Every row gives one point. Each copy is the shape, with its points in the same order, stretched, turned, moved and blurred by noise. Some copies are also mirrored. Which?
In the rows, zero is written as 128.

Shape, 7 rows:
[[140  91 158]
 [143  88 128]
 [121 123 141]
 [190 118 134]
 [ 45 128  90]
 [169  92 159]
 [ 83 162 122]]
Copy 1:
[[ 93 144 175]
 [ 95 122 174]
 [116 146 131]
 [ 50 127 144]
 [199 114 106]
 [ 63 144 177]
 [155 138  80]]
Copy 1 is: mirrored
Copy 2:
[[151 102 125]
 [145 123 103]
 [137 136 124]
 [105  72 116]
 [135 249 104]
 [144  70 121]
 [112 187 141]]
Copy 2 is: mirrored

Shape (7 x 3):
[[125 133 134]
 [127  79  95]
 [159 201 178]
 [108 123  52]
 [ 96 132  82]
 [142 117 147]
 [116 163 179]]
Copy 1 (7 x 3):
[[130 163 135]
 [112  94 172]
 [193 249  90]
 [ 90 124 216]
 [ 80 145 187]
 [149 150 121]
 [136 210  90]]
Copy 1 is: mirrored
Copy 2, 7 rows:
[[124 137 112]
 [151 187 105]
 [ 91  77 170]
 [203 166  80]
 [179 149  76]
 [108 153 131]
 [ 86 103 122]]
Copy 2 is: mirrored
Copy 3, 7 rows:
[[125 147 131]
 [141 110  79]
 [148 172 200]
 [ 65  71  91]
 [ 64 106 113]
 [163 157 128]
 [126 197 174]]
Copy 3 is: mirrored
Copy 4:
[[131 148 131]
 [ 75 170 115]
 [224 120 132]
 [ 54 117 115]
 [ 70 119 137]
 [141 168 127]
 [170 138 163]]
Copy 4 is: mirrored

Shape (10 x 4):
[[136  77 171 118]
 [131 117  65 137]
 [ 50 114 143  63]
 [ 88 115 143  96]
 [118  72 156 178]
 [163 147  98 103]
 [109 128  90  91]
 [123 133 157 192]
 [ 95 230  58 110]
 [128 121 149 113]]
Copy 1, 10 rows:
[[155  76 163 110]
 [111 131 103 171]
 [171  32 117 167]
 [157  65 124 140]
 [197 134 160  96]
 [ 71  88 103 149]
 [110  79  96 172]
 [187 140 124  66]
 [ 91  94  22 157]
 [140  76 127 118]]
Copy 1 is: mirrored
Copy 2, 10 rows:
[[129 153  71 108]
 [150  96 129 179]
 [ 94 152  18 188]
 [112 142  61 165]
 [201 163 109 102]
 [ 84  88 136 163]
 [103  99  93 191]
 [192 178 177 115]
 [ 85  98 186 249]
 [112 138 102 145]]
Copy 2 is: mirrored
Copy 3, 10 rows:
[[101 100  60  94]
 [129  76 193 132]
 [220  66  28 192]
 [168  91  67 160]
 [ 45  89  91 145]
 [163 133 178  75]
 [179  88 150 137]
 [ 60 141 127 162]
 [235 157 218 191]
 [131 120  93 114]]
Copy 3 is: only turned
Copy 4 (10 x 4):
[[ 84 133 143 180]
 [178 117  80 146]
 [142 166 211 190]
 [124 151 170 164]
 [ 69 166  77 164]
 [159  90 135 117]
 [177 119 148 152]
 [ 57 167  83 100]
 [196 128 149  57]
 [106 133 149 143]]
Copy 4 is: mirrored

Shape, 10 rows:
[[178 156 151 114 184 150]
 [107 143 100 166 147 109]
 [169 116 113 130  96 140]
 [110 117  83  98 163 161]
 [ 71 181 143  64 138 133]
 [150  97 136 128 110 148]
 [119 166 184  54 160 118]
 [116 107 109 118  94 125]
 [129  92 130  94  90 107]
 [ 86 150 149 140 146 129]]
Copy 1 (10 x 6):
[[105 157  84 151  86  87]
 [131 191  88  82 101 133]
 [ 70 105 121 174 135 131]
 [132 111  92 112 151  88]
 [189  85 109 137 141 104]
 [ 62  87 128 155 117 115]
 [167  97 130 183 111  78]
 [ 95  93 138 149 154 131]
 [ 95  78 158 168 148 113]
 [154 142 100 108  94 126]]
Copy 1 is: mirrored
Copy 2:
[[197  78  95 110 130 138]
 [136 117 143 161  97 150]
 [170 173 136  89 127 125]
 [138 168 103 118  93  70]
 [ 68  97 103 178 172  39]
 [138 167 121  73 125 131]
 [ 92  49 109 143 170  92]
 [102 172 144 112 126 105]
 [ 85 159 153  93 128 113]
 [ 95  98 105 158 145 134]]
Copy 2 is: only turned
Copy 3:
[[139  82 123 113 129 212]
 [144 157 163 133 106 122]
 [106 168 105 117 154 159]
 [ 77 108 186  87 133 140]
 [107  47 126 150 111 101]
 [127 127 116  86 167 145]
 [143   7 114 154 143 157]
 [109 142 140 115 152 113]
 [130 116 130 132 186 115]
 [149  99 143 104 102 118]]
Copy 3 is: mirrored

Shape, 14 rows:
[[153 101 115 116 137 152 172 195]
 [ 90 146 137 109  25 115 170 110]
 [ 78 158 121 123 146 137 170 118]
 [123  84 135 197 151 127  71  79]
 [ 90 131 157  83 119 122 107 111]
 [102 135 154 117 122 204 111  93]
 [ 75 118 148 114  89 111 135  78]
 [ 91 142 147 146  90 115  65  79]
 [133 157 156 106 111 120 168 246]
 [ 79 132  25  98 127 169 154 110]
 [ 83 103 143 217 142 124 148  96]
 [153 151 141  87 139 159  99 110]
 [127 127  56 116 150 124 148  86]
 [118 161 119  90  98 133 158  98]]
Copy 1:
[[ 77 200 183 139 181 108 102 141]
 [100  70 111 195 112  75 181  95]
 [ 89 135 130  98 164 105 178  82]
 [111 164  26  65  99 212  79 163]
 [143 139  88 137 131 110 172 159]
 [ 85 111 130  62 159 142 198 171]
 [109 110  57 143 115 121 180 126]
 [147  94  40 110  77 131 136 147]
 [112 141 189 165 182   7 101 138]
 [ 75 208 166 112 126 162 206  81]
 [ 65 127  32  83 139 148 113 104]
 [150 138 176 104 166 152 152 167]
 [123 184 149 124 133 196 138  87]
 [128 118 167 145 148 113 174  98]]
Copy 1 is: only turned
Copy 2, 14 rows:
[[ 75 138  57  85  78  82 105 117]
 [ 75  98 184 203 114 124 156 137]
 [115 192 138 141 171  80 149 153]
 [121 124 183  81 136 240 154 210]
 [187 119 187 167 116 114 137 152]
 [113 135 239 114 126  82 144 178]
 [145 109 194 184 133 139 155 185]
 [137 120 240 148 140 209 160 172]
 [ 87 163  50 139  46  84 155  52]
 [ 87 179 142 104 197  65  22 154]
 [ 63 173 153 126 146 188 196 212]
 [168 116 182  86 130 108 130 129]
 [129 140 116  87 204 126  76 164]
 [124 120 166 138 165  94 136 133]]
Copy 2 is: only turned
